Every row gives one point. The points of each table are mixes of a few directions, plus a little noise. Count the directions of each table, and those that both share. Where both have some left over, give the other angles between the two spaces (their principal angles), to ten degrees, smallest first.

First (4 x 3):
[[  1.8   3.6   1.6]
 [ -1.9   1.2  -2.2]
 [ -2.4 -11.5  -1.1]
 [  2.5   6.7   1.8]]
Second (6 x 3):
[[ 9.6 -0.4  0.4]
 [-6.1 -1.7  2.1]
 [-1.9  0.4 -0.5]
 [-3.4 -1.4  1.6]
 [10.0  2.3 -2.7]
 [-8.3  0.8 -0.9]]
Directions: first 2, second 2, shared 1; angles 60

First (6 x 6):
[[  1.7   2.6   7.1   3.4  -4.4  -3.5]
 [ -0.4  -0.6   4.4   1.4  -1.9  -5.1]
 [  1.8   2.5  -3.4  -0.3   0.5   6.9]
 [  1.3   2.0  -1.6   0.1  -0.2   4.5]
 [ -6.7 -10.5  -8.6  -6.7   8.5  -5.8]
 [  2.2   3.7   2.1   2.0  -2.6   2.9]]
Second (8 x 6):
[[ 1.2  3.1 -1.1 -1.8  4.3  7.3]
 [ 2.4  6.2 -2.3 -3.7  8.7 14.7]
 [-1.3 -3.3  1.2  2.0 -4.6 -7.9]
 [-1.3 -3.4  1.2  2.0 -4.8 -8.1]
 [-1.1 -2.7  1.0  1.6 -3.9 -6.5]
 [ 0.3  0.7 -0.3 -0.4  1.0  1.8]
 [ 1.1  2.8 -1.0 -1.7  3.9  6.6]
 [-1.3 -3.3  1.2  2.0 -4.7 -7.9]]
Directions: first 2, second 1, shared 0; angles 30

First (9 x 8):
[[ -8.0  -0.6   0.4   2.6  -3.3   1.1  -4.3   3.7]
 [  5.8   0.3   7.3   2.6  -2.4  -0.3   7.8   1.1]
 [ -2.3  -1.4  -3.0  -1.1   1.4   0.0   6.9   3.8]
 [ -1.8   2.2   3.4   0.6  -1.6   2.1 -10.8  -3.6]
 [ -1.3  -4.7   4.0  -5.4   4.5  -2.3  -1.2   6.3]
 [ -2.3  -0.8  -0.4   4.0  -3.5  -0.5   7.3   4.2]
 [  8.3   4.5   5.7   3.4  -3.3   1.0  -6.0  -9.2]
 [ -2.4   3.4 -12.0  -3.0   3.7   3.2   2.0  -4.8]
 [  4.0  -2.7  -5.4  -3.4   4.4  -4.4  -1.6  -1.5]]
Second (7 x 8):
[[-9.0  4.0  2.1 -0.4  3.2  8.6  6.3 -1.3]
 [ 5.5 -2.6  4.3 -4.2 -1.2 -2.5 -0.2 -2.8]
 [ 3.0 -3.3 -2.8 -2.7 -1.1 -4.0  1.9  0.8]
 [ 0.4 -3.9 -8.9  0.0 -0.2 -5.7  1.0  4.2]
 [ 0.2 -0.5  6.5 -1.7  2.6  0.9 -3.5 -3.6]
 [-4.7  8.2 -6.1  8.7 -4.3  6.5  3.7  5.0]
 [ 4.6 -1.9  5.0  0.4  1.0 -3.8 -9.1 -2.3]]
Directions: first 5, second 4, shared 2; angles 40, 40
